Each point is reached from the start by the listed moves, each made once or not at all, plus a little noise. Say if it took an odd or an even number of moves. Then give how often each move was made.
(in the rows, 128 means zero)

Moves:
(1): [176 111 170 158 111]
(2): [140 193 203 207  68]
Start: [156 126 146 171 140]
Points:
[204 113 183 201 124] -> odd (1, 0)
[158 130 143 171 142] -> even (0, 0)

Moves:
(1): [137 137 123 142 158 118 111 138 138]
(2): [114 155 124 143 134 141 142 128 143]
(3): [136 152 141 150 133 119 140 104  92]
(4): [138 116  79 120 122 161 110 135 128]
(5): [111 104 126 113 160 155 118 103 134]
(6): [150 148 130  82 104 134 101  95 140]
(7): [161 118 132 126 147 137 150 130 128]
(8): [162 112 176 171 130 183  70 121 172]
(9): [131 122 126 151 130 124 128 102 150]
Start: [133 135 139 152 116 106 139 131 126]
Points:
[188 129 105 185 135 137 154  91 112] -> even (0, 0, 1, 1, 0, 0, 1, 0, 1)
[185 117 181 172 156 179  28  49 219] -> odd (1, 0, 0, 0, 1, 1, 0, 1, 1)
[175 154 146 249 126 194  89  80 169] -> odd (0, 1, 1, 1, 0, 0, 0, 1, 1)
[179 154 102 140 149 181 132  31 144] -> odd (0, 1, 1, 1, 1, 1, 1, 0, 1)

Moves:
(1): [140 139 124 125 115 128 142 147 155 137 102 119 123 146 118 116 147 139
 145 135 151]
(2): [129 142 122 147 123 128 121  87 126 133 130 123 147 148 112 147 138 135
 116 126 120]
(3): [123 118 143 114 123 163 106 137 116 130 117 124 111 145 146 129 128 152
 132 127 121]
(4): [131 119 129 147 115 127 120 142 138 118 121 137 119 119 116 121 121 122
 113 131 122]
(5): [116 128 124 134 149 150 145 138 123 129 106 137 141 137 118 122 117 135
 125 126 120]
(6): [127 138  96 142 127 138 132 140 126 131 133 128 123 122 128 114 151 124
 125 122 122]
(7): [144 115 139 139 138 145 151 113 118 125 127 120 113 115 126 133 108 130
 139 125 140]
(8): [121 145 109 143 113 117 131 155 120 147 136 140 117 109 118 143 113 135
 148 137 104]
(9): [132 158 119 122 103 145 129 121 158 137 143 110 125 115 143 125 135 127
 125 110 122]
(10): [125 115 125 135 118 126 120 111 134 157 133 107 146 139 123 105 127 121
 128 126 129]
(11): [134 138 130 120 142 109 130 120 124 144 149 127 137 130 114 119 139 117
  93  98 133]
(12): [135 120 118 144 127 121 124 133 125 108 136 158 143 161 118 114 105 139
 167 120 147]
(13): [112 115 139 118 109 138 149 118 112 104 137 124 133 131 152 149 134 126
  82 125 123]
(14): [142 115 106 131 153 114 133 105 141 113 122 108 114 154 121 130 112 147
 130 115 133]
(15): [147 121 132 128 105 113 122 126 131 148 121 192 117 104 174 107 115 151
 132 111 151]
(16): [144 106 142 125 131 138 103 148 148 138 128 116 147 121 139 140 145 139
 114 121 145]
(17): [106 131 111 157 122  89 125 112 117 114 130 136 133 104 109 115 143 140
 130  86 123]
(18): [125 162 132 134 138 145 127 128 117 126 122 111 127 141 102 113 101 160
 125 163 148]
(19): [158 138 135 120 123 125 141 139 117 117 137 124 136 128 153 124 136 121
 132 130  93]
(20): [ 92 145 153 134 126 139 144 136 149 132 146 114 112 136 129 116 150 143
 124 177 100]
Start: [160 133 136 135  88 138 142 143 139 143 114 146 164 139 106 143 104 140
 136 116 133]
Points:
[203 132 154 189  74 189 150 201 180 155 107  87 136 219  78  90  62 249
 197 189 130] -> even (1, 0, 1, 1, 0, 0, 1, 1, 0, 1, 0, 1, 0, 1, 0, 1, 0, 1, 1, 1)
[118 174  89 215  53 118 185 148 128 121 150  95 145 143  77  91 114 197
  92 148  50] -> even (0, 0, 0, 1, 0, 1, 0, 1, 0, 1, 0, 0, 1, 1, 0, 0, 1, 1, 1, 1)
[170 161 195 177  75 221 204 158 163 123  89  92 182 182  91 142 123 210
  71 196 116] -> even (1, 1, 0, 1, 1, 0, 1, 0, 0, 0, 0, 0, 1, 0, 0, 1, 0, 1, 1, 1)
[184  83  96 194  80 111 166 116 172 143 117  89 173 139  72 105 152 164
  55  19 172] -> even (1, 0, 0, 1, 0, 1, 1, 0, 0, 1, 1, 0, 1, 1, 0, 1, 1, 0, 0, 0)
[162 138  71 183  85 183 171 114 175 164  74  84 141 163  84  78 120 202
 163  36 141] -> odd (1, 0, 1, 0, 1, 1, 1, 0, 1, 1, 0, 0, 0, 1, 0, 0, 1, 0, 0, 0)

Moves:
(1): [116 107 121 142 131 138 145 116 121 125 112 141 127 127 130 110 110 134
 125 141 119 125 125 135 106 146 146]
(2): [137 137 121 124 124 116 119 134 117 136 142 131 120 125 142 116 146 117
 118 130 118 130 108 146 132 133  95]
(3): [138 128 135 123 140 141 126 127 131 113 125 125 130 113 118 138 124 118
 141 120 129 143 127 128 123 125 113]
(4): [133 116 114 123 109 122 133 157 145 149 134 130 143 111 134 125 127 126
 124 136 148 145 117 145 150 102 124]
(5): [123 128 124 142 119 140 133 122 120 135 149 124 115 143 134 127 107 130
 129 118 122 158 123 121 123 134  94]
(6): [128 115 139 128 124 117 134 131 129 119 143 136 100 101 122 130 141 125
 102 122 149 128 113 141 146 101 162]
(7): [135 116 145 140 127 130 129 122 137 117 125 157 135 132 120 125 130 110
 134 122 148 113 136 117 120 124 131]
(8): [136 125 100 111 143 107 163 153 134 126 151 119 105 120 152 102 168 142
 130 139 130 133 110 138 123 111 125]
(9): [129 144 134 120 128 123 138 126 127 143 132 127 120 131 122 124 120 135
 120 129 143 134 137 131 140 129 128]
(10): [127 124 128 110 119 126 110 135 130 130 125 118 109 133 135 143 137 129
 109 126 129 137 145 124 118 126 136]
(11): [132 128 134 147 119 112 134 111 153 149 135 128 139 144 139 115 119 129
 139 127 140 152 134 148 140 128 116]
(12): [167 120 116 102 122 138 108 139 139  97 124 120 136 133 147 140 141 120
 134 145 125 111 130 131 129 131 144]
(13): [113 110 140 138 147 117 122 145 127 138 123 132 124 123 139 124 117 124
 137 115 116 110 103 144 105 137  95]
(14): [110 117 132  96 115 113 116 131 119 131 135 127 133 144 134 140 118 137
 131 120 108 123 159 137 128 124 131]
(15): [152 100 126 145 113 134 134 116 136 144 147 111 127 128 129 137 162 130
 135 153 112 161 140 138 149 147 139]
(16): [140 128 111 133 108 135 130 119 116 138 138 116 125 139 137 125 109 145
 133 115 145 114 135 133 115 133 125]
(17): [106 127 138 119 111 135 142 140 123 119 120 132 149 132 148 135 143 135
 124 137 133 116 138 138 119 131 124]
(18): [132 135 131 117 139 128 117 114 122 118 106 121 118 139 115 128 132 132
 122 130 135 141 120 123 157 105 112]
(19): [133 113 120 138 132 133 116 131 138 131 134 138 121 148 106 126 137 127
 129 114 142 130 123 135 141 128 142]
(20): [133 121 110 129 119 114 115 134 138 108 116 129 117 126 159 113 127 114
 151 124 126 118 136 124 130 144 101]
(21): [151 133 118 137 123 120 121 135 131 122 114 138 140 131 139 139 126 134
 131 128 131 129 125 117 120 130 138]
(22): [122 132 139 124 128 130 129 107 116 133 128 135 129 115 139 135 123 125
 135 147 146 133 128 125 124 138 136]
(23): [105 140 133 113 130 127 113 115 141 123 136 125 121 105 124 147 122 158
 113 112 143 112 115 106 141 129 103]
(24): [137 145 148 121  96  99 114 128 130 124 122 122 126 130 137 125 136 155
 165 122 128 149 127 121 111 138 103]
Start: [136 117 128 142 116 116 120 104 144 135 157 126 142 146 127 122 124 116
 119 136 129 122 133  96 152 115 159]
Points:
[145  54 165  86  56 126 104  95 153 135 199 126 126 114 168 182 119 149
 115 134 209 147 132 132 201  88  99] -> odd (0, 0, 1, 1, 1, 1, 1, 0, 1, 0, 0, 1, 1, 1, 1, 1, 1, 1, 0, 0, 0, 1, 1, 0)
[203  57 147 144  43  62  87 129 224 138 136 136 162 186 183 105 178 116
 197 153 191 167 139 157 206 125  84] -> even (0, 0, 0, 1, 0, 0, 1, 0, 1, 0, 1, 1, 1, 0, 1, 0, 1, 1, 1, 1, 0, 0, 0, 1)
[249  23  77 165  82  66 144 130 197 168 194 153 101 154 180  68 190 126
 115 162 210 163  69 198 207  79 161] -> odd (1, 1, 0, 1, 0, 1, 1, 1, 1, 0, 1, 1, 1, 0, 1, 1, 0, 1, 1, 0, 1, 0, 0, 0)
[186  94 112 156  43  38 112 116 215 126 190 150 132 159 210  94 235 157
 184 138 172 158 118 117 170 150  67] -> odd (0, 1, 0, 0, 0, 0, 1, 1, 0, 0, 1, 0, 0, 0, 1, 0, 1, 0, 1, 1, 1, 0, 1, 1)
[108 111 150 121 111  21 137  77 176 133 150 132  60  98 196  64 133 181
 153 135 198 150  73 124 166 112  81] -> odd (1, 0, 0, 0, 0, 1, 0, 1, 1, 0, 1, 0, 1, 0, 0, 0, 0, 1, 0, 1, 0, 1, 1, 1)
[132  85  58 152  64  97 148  91 174 145 165 137 124 162 217  87 110 183
 141 141 224 168  98 121 178 107  85] -> odd (1, 0, 0, 1, 1, 0, 0, 1, 0, 0, 1, 0, 0, 0, 0, 1, 1, 1, 1, 1, 1, 1, 1, 0)
[137  54 128 144  61  72 127 128 129 105 189 161  55 130 227  78 162 129
 164 105 188 142  90 146  68 146  66] -> odd (1, 1, 1, 0, 1, 1, 1, 1, 0, 1, 0, 0, 1, 0, 0, 1, 1, 0, 1, 1, 0, 1, 0, 1)
[188  95 107  76 102  63 112 152 142 143 181 150 126 156 209 111 143 114
 128 160 159 147  95 136 165  79  73] -> even (0, 1, 0, 1, 1, 0, 1, 1, 1, 0, 0, 1, 1, 1, 0, 0, 0, 1, 0, 0, 1, 1, 0, 0)
[169  87 171 142  60  40  88  68 161 148 167 117  94 148 187 132 112 141
 193 126 150 237 141 129 182 133  62] -> odd (0, 0, 1, 0, 1, 1, 0, 0, 1, 0, 1, 0, 1, 1, 1, 0, 0, 1, 0, 1, 1, 1, 0, 1)
[165  72 141 159  77 107  89  76 159 133 192 134  70  99 177 164 104 130
 123 103 203 150 132  80 140 149  96] -> odd (0, 0, 1, 0, 1, 1, 1, 0, 1, 1, 0, 0, 1, 0, 1, 1, 0, 0, 0, 1, 1, 1, 1, 0)

Moves:
(1): [125 129 145 129 140 127 115 122 136 109 139 119 132 121 137 114 146 105
 125 124 141 128 122 123 129]
(2): [145 144 121 117 139 136 124 110 144 134 127 122 113 137 116 126 140 120
 138 125 129 152 129 118 128]
(3): [132 139 137 128 145 153 156 138 125 136 124 136 121 105 151 117 109 117
 113 156 124 147 126 131 152]
(4): [138 118 123 123 123 129 133 125 118 143 145 138 130 137 135 122 156 136
 147 126 139 118 125 113 133]
(5): [134 107 100 142 152 147 122 129 118 122 119 152 127 159 136 131 139 113
 123 143 106 128 129 149 130]
(6): [120 131 145 142  97 146 136 100 118 115 120 107 131 133 146 136 136 123
 129 126 127 142 120 119 148]
(7): [126 156 106 120 117 138 113 136 117 113 115 123 142 124 121 110 123 122
 143 113 117 116 116 119 121]
(8): [142 125 141 139 132 133 141 136 118 134 123 131 146 141 103 127 139 117
 114 114 131 139 111 132 143]
(9): [122 118 138 139 140 120 123 111 118 133 128 151 127 111 118 121 127 127
 153 136 118 138 126 157 135]
(10): [144 127 132 115 125 130 108 117 117 126 110 122 119 115 119 131 112 136
 136 136 138 108 151 123 128]
(11): [145 141 123 148 136 147 118 139 136 147 141 130  97 127 130 144 112 139
 133 137 126 115 121 121 114]
(12): [138 126 139 143 113 136 125 138 144 133 117 132 139 158 136 117 118 127
 144 135 127 127 138 135 130]
(13): [142 127 139 112 140  90 124  93 127 136 112 131 122 121 144 145 132 150
 132 115 127 131  91 106 117]
(14): [131 149 113 127 138 117 160 121 144 111 136 126 117 134 124 136 139 131
 140 129 141 101 130 137 136]
(15): [129  89 132 135 147 120 139 110 150 148 127  94 121 116 136  94 130 112
 134 125 129 122 107 139 133]
(16): [114 155 114 131 140 142 136 119 138 142 126 127 158 142 123 119 148 152
 114 130 127 118 107 118 127]
(17): [128 140 125 142 111 118 121 131 107 133 111 127 112 125 116 112 119 124
 113 115 117 123 137 135 122]
(18): [119 123 126 117 130 137 140 118 118 120 130 144 131 136 120 119 119 129
 134 110 127 121 137 115 111]
(19): [125 126 138 128 128 120 134 113 127 133 145 117 134 127 121 125 121 113
 114 154 114 131 128 130 108]
(20): [128 123 131 126 131 133 113 133 140 125 136 111 143 138 122 122 124 136
 155 126 111 141 150 108 152]
(21): [151 136 128 142 127 121 118 106 137 133 136 123 145 119 145 127 125 141
 129 107 136 150 138 119 131]
(22): [125 132 137 118 133 120 118 117 112 134 134 125 117 144 125 119 121 147
 141 120 126 142 114 145 122]
(23): [120 147 156 121 155 141 143 157 111 137 119 106 115 141 155 150 142 124
 111 141 118 115 161 139 114]
(24): [119 141 149  99 137 132 117 112 145 129 140 131 132 112 133 117 120  98
 114 124 118 113 113 143 149]
Start: [137 116 104 117 131 109 129 113 135 119 151 112 131 124 103 142 152 100
 131 116 139 135 135 129 105]
Points:
[132 115 106 161 161 142 147   7 172 127 140 104 179 169 124  55 160  76
 176  86  87 128 132 166 177] -> even (0, 0, 0, 0, 1, 1, 0, 0, 1, 0, 0, 1, 0, 1, 1, 1, 1, 1, 0, 1, 1, 0, 0, 1)
[188 203 153 132 167 188 162  88 132 177 138  64 157 186 140 139 183 108
 154 156  89 163  99  55 132] -> odd (0, 1, 1, 1, 0, 1, 1, 1, 0, 0, 1, 1, 1, 0, 0, 1, 0, 0, 1, 1, 0, 0, 1, 0)
[170 166 100 103 229 129 131  57  71 153 147 126 136 202  84 141 184 154
 205 129  85  76 114 122  75] -> odd (0, 0, 0, 1, 1, 0, 1, 1, 1, 1, 1, 0, 1, 1, 0, 1, 0, 1, 1, 1, 0, 1, 1, 0)
[153 123 176 131 226 104 159   9 148 125 137  61 110  94 207  97 173  31
 137 114  94 149 116 173 190] -> odd (1, 0, 1, 0, 1, 1, 0, 0, 1, 0, 0, 0, 1, 1, 1, 0, 1, 0, 0, 1, 1, 0, 1, 1)

Moves:
(1): [129 140 112 118 122 145 133 128 117 136 125 124 109 124 127 122 132 121
 118 124 132 132 122 125 121]
(2): [134 131 131 127 121 127 125 120 123 125 128 132 125 127 131 123 133 139
 119 138 137 117 132 137 126]
(3): [120 135 131 129 140 160 137 133 134 126 120 136 124 106 131 144 123 137
 137 138 129 112 131 113 133]
(4): [132 126 130 120 124 131 128 131 121 139 131 126 125 135 109 130 131 119
 126 122 122 118 123 140 128]
(5): [132 122 122 115 134 124 133 125 130 137 128 123 126 131 143 134 139 119
 131 127 136 123 127 126 116]
(6): [120 111 128 113 116 122 116 118 129 144 137 131 113 114 109 136 134 127
 126 136 135 124 123 133 123]
(7): [134 134 131 119 128 133 127 134 144 131 136 135 138 125 135 122 119 121
 124 116 125 119 122 127 125]
(8): [107 135 125 145 126 165 129 115 129  96 127 135 108 129 126 151 123 109
 129 147 127 137 137 118 112]
(9): [117 140 120 119 122 143 142 114 130 124 117 119 105 138 124 138 128 125
 115 127 128 128 154 107 143]
(10): [128 153 128 132 133 127 128 139 125 131 126 121 153 140 144 108 131 114
 131 121 150 129 122 135 125]
(11): [134 144 138 152 123 122 150 121 131 112 112 119 133 125 137 129 111 124
 122 140 130 130 134 119 131]
(12): [131 129 120 116 126 129 120 128 130 141 110 129 120 123 129 123 123 135
 134 141 133 119 142 122 112]
(13): [123 140 138 127 132 134 126 122 120 126 123 120 125 139 125 136 121 132
 116 121 125 130 138 117 123]
(14): [110 136 131 144 121 120 134 153 119 116 139 117 119 153 113 134 122 116
 114 132 118 131 108 116 129]
(15): [148 119 123 122 118 121 137 122 134 124 133 116 121 121 138 123 131 133
 150 122 147 130 151 132 115]
(16): [136 120 142 134 126 141 124 124 131 139 137 131 120 121 149 134 116 117
 131 133 113 124 138 110 136]
(17): [133 135 116 124 129 128 120 136 130 147 139 115 141 131 108 138 141 131
 121 123 119 125 117 131 128]
(18): [129 126 138 136 127 129 134 136 140 129 122 113 135 128 153 106 127 130
 139 113 126 119 129 129 128]
(19): [123 133 129 132 119 126 121 121 133 137 112 140 111 130 139 134 130 138
 132 124 130 135 134 129 127]
(20): [135 136 136 122 116 129 125 124 124 118 129 122 141 131 139 126 125 127
 138 123 117 139 124 122 117]
(21): [121 144 139 140 153 134 124 136 138 109 131 129 135 151 129 117 139 129
 143 134 136 145 105 134 128]
(22): [132 104 129 108 135 149 122 135 137 130 115 123 133 117 132 140 117 139
 139 125 148 135 139 134 130]
(23): [129 125 130 141 121 132 129 128 131 127 131 134 129 146 119 119 128 118
 130 122 129 135 112 119 116]
(24): [130 134 121 136 130 113 116 124 137 123 122 128 111 128 135 114 128 121
 133 114 138 113 117 125 134]
Start: [118 126 119 119 115 103 127 127 129 125 123 119 121 121 157 123 120 127
 121 127 136 118 126 130 124]
Points:
[ 88 203 120 124 135 170 125 131 141 114  97  72 118 182 152 119 132 101
 124 123 150 117 139 112  98] -> odd (0, 0, 0, 1, 0, 0, 0, 1, 1, 1, 0, 1, 1, 0, 0, 0, 1, 1, 0, 0, 1, 0, 0, 0)
[ 88 139  82  98 103 152 111 128 146 133  85  93  42 156 135 179 122  98
 114 128 154 104 145 100 101] -> even (0, 0, 0, 1, 1, 0, 0, 1, 1, 0, 0, 1, 0, 1, 0, 0, 1, 0, 1, 0, 0, 1, 0, 1)
[109 168 146 192  97 169 169 144 155  85 100  89 103 134 217 111  77  82
 156 155 159 105 150  63  81] -> even (0, 0, 1, 0, 0, 0, 0, 1, 0, 1, 1, 1, 0, 1, 1, 1, 0, 1, 0, 0, 0, 0, 1, 0)
[100 191 115 117  93 188 128 114 109 108  99 132  96 121 178 136 122 106
 128 141 155 113 127 124  87] -> even (1, 1, 1, 1, 0, 0, 0, 1, 0, 1, 0, 0, 0, 0, 0, 0, 0, 0, 1, 1, 0, 0, 0, 0)
[144 187 141 138  57 142 169 126 137 113 131  51  97 165 194 110  89  95
  94  98 119 112 142  58  97] -> odd (1, 1, 0, 0, 0, 0, 1, 0, 1, 0, 1, 0, 1, 1, 1, 1, 1, 1, 0, 1, 0, 0, 1, 0)
[113 196 129 141 124 160 137 172 136  96  82  90 119 164 165  92  92  91
 151 128 181 120  70  96  94] -> even (1, 0, 1, 1, 0, 0, 0, 0, 0, 1, 1, 1, 0, 1, 0, 0, 0, 0, 0, 1, 1, 1, 1, 1)
[125 160  92  74 120 184 123 137 158 197  63  83  71 109 216 122 118 109
 147  94 178  65 158  89 119] -> odd (1, 0, 1, 1, 1, 0, 0, 0, 1, 1, 0, 1, 0, 0, 0, 1, 1, 1, 1, 0, 0, 1, 0, 1)
[ 78 190 105 132 104 214 118 139 159  89  70  92  49 162 174 132 118 121
 142 132 162 119 111  72  90] -> odd (1, 1, 1, 0, 0, 0, 0, 1, 1, 0, 0, 1, 0, 1, 0, 0, 1, 1, 1, 1, 1, 1, 1, 1)
[ 96 159 159 138 127 173 118 161 172  91 118  99 131 171 249 120 100  78
 164 113 154 147 103 102  87] -> odd (0, 0, 0, 0, 1, 0, 1, 1, 0, 1, 0, 0, 0, 1, 0, 1, 0, 1, 1, 1, 1, 1, 0, 0)
[133 167 117 131 131 134 130 139 149 121  88  97 144 100 180 124 106 135
 128 131 192  85 125 129 134] -> odd (0, 1, 1, 0, 0, 0, 0, 0, 0, 1, 1, 0, 0, 0, 0, 0, 1, 0, 0, 0, 0, 1, 0, 1)
[114 141 158 169 133 197 133 111 179  88  77 124  71 131 226 134 102 103
 166 139 172  98 122  98 108] -> odd (0, 1, 1, 1, 1, 0, 0, 1, 0, 0, 1, 0, 0, 0, 0, 1, 0, 1, 1, 0, 1, 1, 1, 1)
